Each point is reached from the start by the listed moves, each made 0, 1 or 2 times, or once backwards (-1), plus a little noise. Say if it took an odd or an even number of moves. Then give how often each move was made.

Moves:
(1): [ 2.5 -3.2 -0.6 -2.2]
(2): [3.1 1.0 1.0 1.3]
(3): [-5.1 -4.0  4.8 -0.5]
Start: [ 1.3  1.7  0.9 -2.8]
Points:
[-9.3 -0.6  5.4 -2.8] -> odd (-1, -1, 1)
[-4.1 -2.1  6.3 -3.8] -> odd (0, 0, 1)
[11.1 -0.7 -5.5 -7.1] -> odd (2, 0, -1)

Moves:
(1): [ 2.7  0.2 -1.0  0.1 -1.0 -0.9 -0.1 -0.8  1.0 -2.1]
(2): [ 0.2  0.6  1.1 -2.9  0.3  0.4 -2.0  2.2 -0.4 -1.8]
(3): [-0.5  0.4  2.0  3.0  1.1 -1.0  0.7  0.1  1.6 -0.3]
(4): [-0.9  1.8 -1.3  3.3 -1.5 -2.5 -0.3  2.3  0.3 -0.2]
(5): [ 1.1  1.5 -0.9  0.7 -0.5 -4.2 -2.1 -2.5 -2.3  0.6]
(6): [ 1.3  2.2 -2.3  2.0  4.5  1.6 -1.2 -0.1  3.7  1.1]
(7): [-0.3  3.1  0.4 -3.9  1.8  3.9  2.5 -2.4  0.4 -2.3]
(8): [ 0.2 -1.6 -1.2 -1.0  2.4 -1.1  2.2  2.6 -2.3 -1.3]
(9): [-3.0 -1.4  0.0  1.5  0.9  0.0  0.1 -0.2  1.1 -3.0]
Start: [-0.5  1.0  0.6  1.5 -3.9  0.1  1.7  0.7 -3.4  2.6]
Points:
[ 1.1 -1.2 -3.9 14.9 -0.3 -3.8  4.7  7.5  3.2  3.1] -> even (1, -1, 1, 1, -1, 1, -1, 1, 0)
[-4.4  2.8  2.5  6.1 -2.6 -6.7 10.7  8.1 -7.4 -4.3] -> even (0, 0, 2, 2, 0, -1, 1, 2, 0)
[ -1.1   7.6   3.1   6.4  -2.3 -10.7  -1.5  10.8  -7.3   2.4] -> even (-1, 2, 2, 2, 1, 0, 0, 1, -1)
[  4.1   2.9  -0.9 -13.2  -6.0  -1.6   4.5   9.5 -13.7  -5.9] -> even (1, 2, -1, 1, 0, -1, 1, 2, -1)
[ -1.4   2.2   2.2   8.2  -2.3  -4.7   2.4  12.9   2.8 -11.0] -> odd (2, 2, 2, 2, -1, 0, 0, 1, 1)
[ -0.4   7.9  -0.5 -11.5  -7.1   1.2   4.6   6.4  -9.4 -10.3] -> even (1, 2, -1, 2, 0, -1, 2, 1, 0)

Moves:
(1): [ 1.3 -0.1  0.6  3.7  1.1  1.9  0.9  0.4  1.7 -2.0  1.2  0.3  1.0  1.6
 -3.2 -0.2 -0.4  1.1  0.9  1.4  0.3]
(2): [-0.6 -0.5 -0.4  0.2  1.8 -0.3  0.8 -0.6  0.9  1.0  1.1  1.0  0.2  0.3
 -0.2 -1.7  0.2 -1.2  0.5 -0.5 -0.9]
(3): [-1.7  0.9 -1.1 -0.8  0.1  0.4 -0.1  2.4 -1.6 -1.0  0.4 -2.3  1.1  2.1
  0.4  0.9 -1.3  1.6  1.3 -0.6 -2.1]
(4): [-1.6 -1.2 -0.2  0.1 -0.4 -0.5 -0.1  0.8 -0.5  0.5  0.6 -2.2 -2.2  0.1
 -2.1 -0.1 -1.6  0.9 -0.1 -1.0  0.6]
(5): [-0.8 -0.1 -1.1  1.2 -0.4 -1.7  0.6 -0.1 -0.7  0.9 -1.3  1.9  0.2 -0.5
 -2.0 -0.1 -0.2 -0.1  1.6 -1.6  1.0]
(6): [ 0.0  0.5  0.0  0.5  0.0  1.6 -0.5  0.2 -0.7  1.1 -0.9  1.3 -2.2 -1.3
  1.0 -0.8 -0.5 -0.7  1.1 -1.3  0.0]
(7): [ 1.2 -1.2 -1.4  0.6  1.1 -1.0 -0.8  0.2 -1.2 -0.1 -0.6 -2.1 -1.5 -0.2
 -1.2 -0.5  0.1 -1.5 -0.7 -0.3  0.0]
(8): [ 1.4 -0.8  1.5 -1.4 -0.7 -1.4  1.2  1.6 -0.1  1.7 -0.6  0.3  1.8 -0.4
 -0.4 -0.1 -0.7 -0.3  0.7  0.6 -1.9]
(9): [-1.5  4.5 -1.7  3.2 -0.1  1.4 -3.4  1.2 -1.6  2.1 -0.3  0.4 -2.8  0.5
 -2.4  2.3  0.2  3.3 -0.9  0.5 -0.2]
(10): [-0.4  1.1 -2.0  0.5 -0.9  1.1  0.2  0.3  1.0  0.6 -0.9  0.8 -0.9  0.2
  0.8  0.5 -1.1  0.8  0.0  0.6  0.7]
(11): [-1.4  1.1 -0.7  1.4  0.8  1.2 -1.1 -2.5 -2.1 -1.1 -1.3  0.7 -0.2 -2.8
 -2.0  0.6 -3.1  2.9 -2.5  1.8  1.7]
(12): [ 0.0  0.0  1.7  0.6  0.7 -0.9 -0.9  0.7  0.8 -1.6 -0.4  0.3  2.0 -0.3
  1.4 -1.0 -0.4 -2.4 -0.3 -0.4  0.8]
(13): [ 0.2 -0.2  2.0  0.9  0.1  2.4 -1.9 -1.2  0.2  1.5 -0.7 -1.3  0.9  0.0
  0.7  1.7 -0.5  0.3 -0.9 -0.3  2.6]
(14): [ 1.0  1.6  0.9 -0.2 -0.9  0.6 -1.4  0.7  1.7 -0.6 -1.4 -1.0  0.7  0.7
 -0.2 -3.6 -0.3  0.5  0.5 -1.7  0.6]
(15): [ 0.9 -0.3  1.1  1.0  1.0 -0.2  0.4 -0.9 -1.9  0.2 -0.5 -0.1 -1.9  1.8
  1.2  0.3  0.2 -0.4 -1.4  0.0 -1.3]
(16): [ 1.6 -3.5 -1.0  2.2  1.4 -1.6  2.1  1.3 -1.6  0.6  1.4  1.0 -0.1  0.6
 -0.4  0.6  1.9  2.0  0.5  1.3  0.1]
(17): [ 0.9  2.8  0.4 -1.2  1.1 -1.3  1.2  0.2 -1.1  0.6 -0.9 -1.2  0.3 -1.5
  0.3 -0.6 -3.6  2.5  2.1  0.4  3.0]
(18): [ 1.1 -0.5  0.2 -3.2 -0.1 -0.2 -0.2  1.1 -2.2 -0.4  0.8  0.6  1.2  1.2
 -0.6 -0.4  0.6 -0.6 -0.7  1.9  0.1]
Start: [ 1.1  0.3  1.1  0.0 -1.2  0.8 -2.5 -0.2 -2.3 -1.9 -1.9  0.3  0.3  0.8
 -0.9 -1.6  1.2  3.3  0.5  1.7  0.5]
Points:
[ -4.6   4.9  -7.9   3.8   6.4  -6.1  -4.4   1.3 -17.6   5.1  -6.4   0.2
 -13.6  -4.1  -8.9  -6.5  -6.8   5.1   3.7  -6.3  -1.1] -> odd (-1, 2, 1, 1, 2, 2, 2, 0, 1, -1, 1, 0, -1, 0, 1, 0, 1, 0)
[ -7.1  13.2  -2.8   8.7  -2.5  10.9 -10.9   5.6   0.8   2.1   0.6  -1.0
  -1.0  14.6 -15.5  -1.0  -3.4  11.7   3.7  -0.2   7.5] -> odd (2, 2, 1, 2, 2, -1, -1, -1, 2, 2, -1, 0, 2, 1, 0, -1, 0, 2)
[ -5.8   7.8   1.0  20.4   0.4  15.1 -16.3   0.0 -13.2  -2.0  -6.7  -1.4
  -8.7   5.2 -15.4   8.8  -8.5  16.7  -9.0   4.4   6.7] -> even (2, -1, 1, 2, 1, 1, 0, 0, 2, 1, 2, 1, 2, 0, 2, 0, -1, 1)
[ -2.8  -5.7  -2.2   8.2  11.2  -8.7   6.8  -3.5 -15.8  -2.8  -2.5   0.1
  -2.9  -1.1  -6.3  -6.0 -12.3  12.7   2.6   0.5   9.5] -> even (0, 2, 1, 2, 2, 0, 0, -1, -1, 0, 2, 1, 0, 0, 2, 2, 2, 0)
[ 0.4  8.4 -2.3  3.2  0.7  3.8 -3.1  6.7 -5.9  2.7 -3.2 -1.2 -2.4  9.2
 -4.2 -0.5  0.8  3.2  7.1 -2.1 -9.9] -> even (1, 1, 2, -1, 1, 1, 1, 1, 1, 0, -1, -1, 0, 0, 1, -1, 0, 0)
[ -2.2   1.8  -4.2  15.8  -2.2   3.2  -2.7   3.4 -11.1   3.1  -7.5   6.8
  -1.0   6.3  -1.0   9.9   0.7  17.3  -0.3   3.2  -3.2] -> odd (0, -1, 2, -1, 2, 0, -1, 1, 1, 2, 1, 0, 1, 0, 2, 2, -1, -1)
[ 1.2  2.9  5.6 -4.6 -2.5  7.2 -9.6  3.4 -6.7 -5.6 -2.7 -4.8  8.9  6.1
 10.4  1.7  2.1  8.1 -2.2  2.0  4.1] -> even (-1, -1, 2, -1, -1, 0, -1, -1, 0, 0, 0, 1, 2, 1, 0, 1, 0, 1)
[ 4.0 -2.1 -0.1 10.5  7.2 -4.7 -3.3 -5.6 -3.9 -3.8 -3.8 -5.0 -5.4 -2.2
 -5.8 -7.6 -3.2  5.2 -4.5  0.4  9.0] -> even (0, 1, -1, 1, 0, -1, 2, -1, 0, 0, 1, 1, 0, 1, 1, 1, 1, -1)
[  1.3   0.7  -0.9  -0.6   8.3   6.6  -6.7  -1.5  -8.2 -16.8  -2.2  -0.9
   2.5   7.7   1.7 -12.4  -4.1  -6.8  -7.8   5.0  -6.6] -> odd (1, 2, 2, -1, -1, 1, 2, -1, -1, 1, 2, 2, -1, 1, 2, -1, -1, 2)
[ -0.5  -0.1  -5.8   4.1   9.1 -13.1  -0.9  13.2 -16.6  -0.2  -0.7  -4.4
  -2.7   2.8 -11.8 -11.3  -7.0   8.2  11.3  -4.6   2.6] -> even (0, 2, 2, 2, 2, 1, 2, 0, 1, -1, 0, 2, -1, 1, 0, 2, 2, 1)
